Every row gives one point. Two turns around zero, p and q, are shown by what they do to some points. Write where each new point lands after one turn and then the other. Backwards means that the second turn is done in reverse. Each puzzle has new turns, and all numbers are rounded.

Turn p:
[12.4  9.9] -> [14.2 -7.1]
[-1.2  6.7] -> [5.6 3.9]
[-11.2 -16.7] -> [-19.9   3.1]
Turn q:
[ -8.1 -14.6] -> [ -2.7 -16.5]
[  8.0 -11.5] -> [11.4 -8.1]
[ 3.0 -3.5] -> [ 4.0 -2.3]
[-2.0 25.5] -> [-10.5  23.3]
[-1.0  4.1] -> [-2.3  3.5]
Where do these land?
p, then q backwards: [-7.4 -0.1] -> [-0.8  7.4]
q, then p backwards: [-19.9  -5.3] -> [  3.5 -20.3]
p, then q: [15.6  8.3] -> [16.9 -5.2]
q, then p: [-6.4 -0.1] -> [-4.6  4.5]
q, then p backwards: [18.2 -2.8] -> [ 4.4 17.9]

Turn p:
[-10.7  11.7   0.1] -> [ 0.8 15.2  4.5]
[-7.6 -5.8 12.1] -> [-13.5  -0.5   7.4]
[ -9.9  -6.7 -15.7] -> [ -4.4   7.2 -17.8]
[10.1 15.0  3.9] -> [14.7  0.3 11.2]
[ 18.1 -14.2  -0.4] -> [  2.4 -22.3  -5.2]
Turn q:
[  6.9   9.8 -12.3] -> [ -6.2 -13.7  -8.4]
[13.4 11.9 -5.8] -> [  1.3 -18.2  -4.8]
[-3.1  3.8 11.4] -> [11.5  4.5 -1.0]
[ -6.3 -18.7  17.0] -> [ 6.7 18.2 17.4]
[-11.0  -6.8 -10.2] -> [-13.3   9.2  -3.2]
Where do these land?
p, then q: [ 18.2 -14.1   2.5] -> [-11.9   7.6  18.4]
p, then q: [-11.7  18.0  -4.6] -> [ 12.3 -13.0 -12.7]
p, then q: [  5.5 -12.1  -6.0] -> [-13.8   2.8   3.8]
p, then q: [-10.3  17.3   3.2] -> [16.6 -7.3 -9.3]
q, then p: [-1.7 -9.0  4.9] -> [ 1.4  1.8 10.1]

Turn p:
[ -2.0  -0.8   3.1 -24.4] -> [  0.8  17.7  -1.2 -17.2]
[-8.1 14.1  0.0  8.8] -> [-13.8   0.7   0.6  12.2]
[  9.8 -21.4  11.1  -0.1] -> [ 11.5 -15.5  -3.0 -17.2]
[ -1.8   5.6 -12.0   3.7] -> [ 2.4  5.0  1.0 12.7]
[-22.6  14.6 -10.5   2.3] -> [-13.3  14.3 -11.5  18.1]
[ 17.7 -11.8   0.6   2.5] -> [ 14.8 -11.3   8.4  -6.5]
[ 6.8 -0.3  7.8  7.2] -> [ -2.5 -10.8   5.6  -2.1]
Turn q:
[-7.8 -2.2 16.0 -9.9] -> [-16.9   7.6   4.0   7.7]
[  3.0  13.9   2.0 -22.0] -> [ 2.2 10.3 22.6  8.4]
[-5.2  4.1  3.2  8.6] -> [ 1.4  2.6 -9.6  5.3]
[ -1.4 -13.5 -22.1   8.4] -> [  8.5  -4.6  -8.4 -24.1]
[11.3 -2.2  0.9 15.0] -> [  4.9 -15.9  -8.7   2.8]
Where do these land?
q, then p backwards: [ 24.3  -4.3  -3.5 -16.4] -> [26.3  5.1  9.6  9.1]
p, then q: [10.8 10.3 -5.3 21.5] -> [-12.9 -11.8 -19.9   3.3]
p, then q: [ 2.5 -1.9 -0.4 -5.1] -> [ 0.6 -0.4  5.3  2.7]
p, then q backwards: [ -4.0  -0.1 -10.5  -8.5] -> [-10.1   9.3  -3.3   0.6]
q, then p: [-4.6 -0.4  7.8 20.2] -> [13.8  2.1 -4.3 16.7]
p, then q: [-12.8  -4.6   1.3   6.8] -> [  6.5   2.0  -5.2 -12.6]
q, then p: [-16.3   0.9  10.5 -18.5] -> [-25.3   5.2  -2.3   6.6]

Turn p:
[ -1.6  10.0 -27.8  -7.8  12.8  -3.1] -> [-13.3 -24.4  -6.2  -2.2   6.8  15.8]
[ 2.4  8.4 -2.7  9.9 10.7  6.8] -> [-5.2  3.2  4.2 -8.3 12.4  8.0]
[  2.0 -12.7   1.4 -17.7  11.6  -6.5] -> [  5.4 -18.8  10.4   7.7  -0.8 -10.3]
[-6.2 -9.3  0.4  5.6 -3.2 -5.0] -> [ 2.5  3.6  5.4  5.1 -9.8  4.5]
[ -7.7 -20.0  19.2  -6.0   1.7   0.8] -> [  6.1   3.9  18.6   6.1 -11.7 -17.2]
[  3.8  14.4 -16.4   1.6  -1.0  18.9] -> [-10.8  -3.7 -12.0 -22.2   6.0   7.0]
[ 13.0  -3.5   8.7  11.1 -11.4  -0.5] -> [16.9 14.1 -4.6 -2.3  0.2  0.3]
[ -5.7  12.6  17.3   3.4 -21.2 -11.4] -> [ -1.6  22.2 -15.7  16.2  -3.2  -8.1]
Turn q:
[ 14.1  -0.5 -12.9  11.2   5.5  12.9] -> [ -8.5 -12.4 -11.1  -7.2 -15.8  -6.1]
[-5.2  9.3  6.3  7.6  4.7 11.8] -> [ 12.2  -5.1   3.1   4.1 -13.0  -0.5]
[-10.8  12.9  -4.9 -32.8   8.4 -11.6] -> [-10.2  33.2  17.8   8.0  -0.3  -1.2]
[-14.2   9.1   2.5  11.8  -9.9  -5.4] -> [14.3 -1.0 -5.9 16.3  5.9 -4.1]
[  3.9 -12.0   8.4   5.2 -18.6   0.8] -> [  2.5 -16.7   1.9  -3.1  17.4  -1.2]
[-8.2 -6.2 -6.5 -6.4 10.3  3.7] -> [-8.8  3.9  2.6  5.0 -7.1 11.6]
[ 20.4 -12.7   7.2   3.4  -0.3 -12.4] -> [ -1.3  -1.7  -8.5 -23.3  13.1   1.7]
Where do these land?
p, then q: [-8.3  6.9  1.3 10.0 -0.6 -8.2] -> [  8.4  -4.5  -1.7   8.7 -10.4  -3.0]
p, then q backwards: [-1.4  6.9  2.7 -8.4  3.8 -6.7] -> [ -3.4  -0.9  -7.4   1.7 -10.8  -0.5]
p, then q: [19.3 -4.0 -4.1 -2.0 20.4 23.2] -> [ -9.4  15.3  19.3 -20.2   1.2  16.1]
q, then p: [ 11.5 -15.7   5.5   3.7  -5.4  -3.4] -> [ -2.4 -16.6  11.0  -2.8  -2.4  -6.8]
p, then q backwards: [-34.3  -8.0  -4.7  13.2  -5.3   3.8] -> [ -4.5  -1.1 -15.0 -20.9  24.2  14.4]
p, then q: [ 16.6  -4.6   2.9 -10.2  10.0  -2.5] -> [ -4.3   2.8  -6.4 -18.7   2.3   9.6]
q, then p: [-19.9   6.3   4.3  14.9  -3.2  12.9] -> [ 21.7  12.3   1.5 -10.4  -3.0  10.6]
q, then p: [ 18.1   4.8 -10.6  -9.6  -6.3 -12.7] -> [-15.5 -10.7  -1.9  19.5   3.7   2.0]
p, then q: [ -1.4   7.3   2.8 -11.6 -13.4  -6.3] -> [ -6.5   1.4 -16.4   8.4   4.0  -3.9]

Turn p:
[-12.3 -18.8  11.5  -7.1   4.6   5.0   9.3   8.2  16.0] -> [-20.6 -17.7   4.4   4.4   2.6  -3.2 -10.5   9.4 -12.4]
[ 12.5  -4.1   2.3  11.0   9.3   7.8 -17.6  -9.7   2.1] -> [ 17.4  -4.8   1.6  17.9 -12.3  -6.2   3.3  -1.2   1.0]
[13.5  9.6 -0.2 -3.4 17.2 10.4 -8.8  3.4 17.3] -> [  8.0 -13.4  14.3   8.4  -7.3  -2.5   0.8  11.8  19.0]
[  7.9 -10.3  14.4 -18.2 -14.7  17.0  12.7  -2.1  -9.0] -> [-15.1  11.0  18.0   2.7  -0.5   6.1  15.2   8.5 -20.9]
[ -3.4  19.2   8.7   2.4   7.5   3.0   2.7  -8.7 -15.6] -> [15.8 14.7  6.4 -3.7 14.9 -9.6  0.5  4.0  0.7]
[-17.3   0.1  -8.6  10.9  -4.7  15.0  14.0  -9.9 -15.6] -> [  6.2   4.5 -16.2   0.9  23.8   4.1  11.4   5.6 -14.5]
[-20.3  16.5  -7.8  14.5 -14.4 -11.9   1.5   9.2   5.7] -> [ -9.8   6.9 -26.9 -11.1   9.8  -8.5  -4.1  -1.3  15.8]
[ 13.5   9.4  -1.9  -1.6   0.1 -13.3 -10.6  19.8  -0.4] -> [  1.2  -0.9   4.2 -17.5 -17.5  -6.1   1.2  -6.6  15.6]
[  3.6 -15.8 -11.1 -17.9  -1.2 -15.0  -6.5   6.5   3.7] -> [ -7.3  -6.3   1.8  -8.8 -17.9  18.6 -12.0  -6.5  -2.6]
[  4.3 -15.7 -11.5  15.1  -7.4 -11.6   0.2 -17.6   6.9] -> [ -0.8  -3.1 -14.3  18.3  -1.2   9.8  -1.6 -22.8  -1.6]
[ 3.6 16.7 10.6 -7.5  5.3 -0.8  9.4 17.2 -7.2] -> [ -2.3   3.1  15.8 -20.5   5.8 -11.1   4.0   5.4   6.4]
[ -5.7  -6.8  -6.3   1.7  -1.5  -5.8  -6.3 -16.1  -3.9] -> [ 7.3  5.9 -9.2  8.6 -0.1  8.6 -8.4 -6.2 -6.3]
Turn q:
[ -0.2  10.6   9.5  10.9 -12.3 -13.1   5.9  -9.1   1.4] -> [ -0.9   4.7   4.8  12.1   6.5   2.3  -8.4 -19.8   7.9]
[  5.0  -1.7  -3.1   6.6  13.1   8.4  -4.0 -12.2  -9.9] -> [ -4.1   3.8   7.8  -9.2  -7.8   7.4 -13.4  10.6   1.0]
[  6.9   3.0   3.6 -14.8  -7.5   5.3  -7.9 -12.0   4.3] -> [  3.4 -19.5  -2.0   2.6 -11.8   4.4  -3.7  -4.4   1.9]
[-28.7 -13.5  -7.0   0.2  31.5  -5.1   7.3  17.0  -0.5] -> [-10.7  24.5 -20.5 -20.9   6.0 -22.6   4.9  15.0  -7.0]
[ 11.2 -15.0  10.5   6.3  -8.7   8.7 -29.6  15.3  -4.8] -> [ 24.2  -3.1  18.6  10.0 -11.9 -11.4   9.3  18.5   6.8]
[ 14.6  11.9 -10.2  -3.3  19.7  -5.1   6.2  -9.3   8.1] -> [  3.0  -2.6  -8.7  -9.8   7.3  14.3 -19.2  -0.5 -16.3]
[-15.7  12.0  -5.2  -2.9   9.6   9.3   7.1   0.0   6.4] -> [ -6.2   9.4 -19.4  -8.6  -4.7   8.7   4.1  -2.4   0.5]
[ 15.5 -13.8  -8.7   8.6   4.1   7.2  11.2  -3.5   6.8] -> [-4.7 -6.5  3.3  0.9 16.7 10.3 -5.8 18.3  0.8]
[ -4.4 -13.2 -10.9 -20.2 -15.6  -4.9 -17.7   5.2   7.9] -> [ -0.1 -18.5  -6.5  16.4 -11.9 -16.3  12.3   5.8 -12.0]
[-13.7   4.0  20.1   6.3  -7.1  -0.1   0.3  10.7   4.2] -> [  9.1  10.2  -4.6   2.7   1.4  -8.6  10.2 -10.5  18.1]
[ -2.2   7.9  -2.5   9.5 -15.1  -7.5   8.4   5.1  -1.7] -> [ -3.9   7.7   5.4  11.8   8.5   4.1   7.8 -12.3  -0.4]
[ 11.7   7.9   4.0  -7.3 -11.5  -3.3  12.6  -7.2 -22.1] -> [ -8.7 -10.0  21.6  -8.1   1.5   7.2   1.8 -18.5  -1.5]
Where do these land?
q, then p: [-18.6   2.4  10.4   2.5  -4.6   1.7  -5.1   8.3  17.5] -> [ -2.0  -6.0  -7.3   3.5   6.8  10.6   5.5 -12.6  20.9]
p, then q: [ 10.3   3.6   4.1 -13.6  12.9  -5.6  32.9  13.6 -26.2] -> [  1.0 -20.6  -3.2 -39.3  -5.4 -11.5  -8.1 -12.0  11.2]
q, then p: [-12.0   1.6  -1.2  -6.9 -14.4   6.7   0.8   0.6 -30.5] -> [-23.1  18.2   1.0   4.2  17.9  -4.7  -7.3   2.3  -9.9]
q, then p: [-10.3  -2.3  -7.7   3.6   3.2   5.7  -6.3   0.3  -0.3] -> [-5.4  3.6 -8.2 -9.3  2.3 -1.2  4.7  2.4  5.9]
p, then q: [ 11.6   5.3 -14.4  20.0 -17.4 -10.6 -13.7  -0.2 -13.0] -> [-16.4 -13.7  -3.5  12.3   5.8  24.9  -7.3  -9.8 -10.9]
q, then p backwards: [  2.1 -10.0  10.6   3.6   1.2 -10.0 -12.9  -9.7  17.3] -> [-10.6   3.9   5.0  11.0  14.2  -2.9 -13.9  -7.8  12.3]
q, then p: [  1.8  30.3   9.7  -3.1   9.2  -9.3   2.2 -11.7  15.7] -> [ 21.9   8.5  -2.9  20.3 -10.1  20.1   7.4   4.5   5.7]
p, then q: [ 5.9 -8.4 -9.7 -2.1 11.6  0.6 -6.9 -2.8 -1.0] -> [ 2.2 -9.8 10.9  3.5  0.9  3.8  1.4 10.1  6.6]
p, then q: [ 5.4 -8.8  5.4  1.6 -4.7 20.3 -5.5 16.1  6.3] -> [-10.4   3.4   5.4   4.4  16.1 -12.0  17.4  -3.8   3.4]
q, then p: [ -4.2 -14.5   2.1  -0.2   7.6   5.3  17.4 -13.0  -1.4] -> [ -4.7 -10.6  -5.4  -3.8  -3.0   3.2 -19.3  14.9   0.0]
p, then q: [ 8.1  0.9 -9.4 -5.4 -4.5 -4.8 -2.7 -1.4 15.4] -> [ -0.8  -0.5 -10.5  11.3  -1.9   5.2   3.8   6.3  12.3]
